Every row gives one point. The last column is the point's height on a tilted bowl or saddle (a function of degree 2), plus a little noise. Count its main directions that bend up, bend down and stay straight.

Points:
[[ 21.8  -4.3  32.4]
 [ -9.4 -16.3  -7.7]
 [ 11.0   4.8   8.1]
 [-19.4   1.5  13.4]
 [-23.7   7.9  20.5]
 [ -9.7 -20.9 -14.4]
 [ 16.8  -1.5  20.8]
 [ 19.5 -34.4   0.4]
 [  8.0 -15.4   3.8]
 [  4.7 -13.1   1.5]]
Directions: 1 up, 1 down, 0 straight

Points (25 x 5):
[[ 16.0  -4.6  -0.4  -5.8  -4.6]
 [-26.1 -14.6 -10.4  -4.3   5.8]
 [ -1.3  18.7 -21.0  -0.1   9.7]
 [ -0.3   6.1  24.6  -8.5   5.1]
 [ 44.6  13.6  13.0 -35.3  52.6]
 [-34.1   2.0   9.9  -4.5   5.3]
 [ -4.7  -1.6  13.5  -6.1  -5.7]
 [ -2.9 -15.2  13.0   6.0  -5.5]
 [ -0.9  18.5 -16.9  -1.3   7.0]
 [  8.5 -46.7  -8.2   4.7  29.4]
 [ -5.8   7.5   7.1   5.4  -7.7]
 [  3.5   3.8  17.8  -5.5  -1.0]
 [ 30.5  -8.3  10.5  -4.8   8.6]
 [ 15.5   5.1  -8.1   6.3  -2.8]
 [-17.6   2.7  -7.8  -2.6  -3.3]
 [ 26.0  -8.3  18.3  10.5  10.2]
 [ -6.1   2.7  18.4  18.1  -2.4]
 [ -8.1   2.1  13.3 -29.9  16.8]
 [  5.6   2.5 -23.6 -26.9  19.5]
 [ 25.2  -8.4 -29.0 -12.1  15.3]
 [ 27.7 -15.7  28.4  20.6  30.5]
 [ -4.1  -6.5  19.7  -2.3  -3.2]
 [-15.1   5.8 -18.2  -8.0   6.4]
 [  5.1 -24.4   4.3  -1.2   0.2]
 [ 16.1  11.0  10.1  -1.5   0.7]]
Directions: 4 up, 0 down, 0 straight
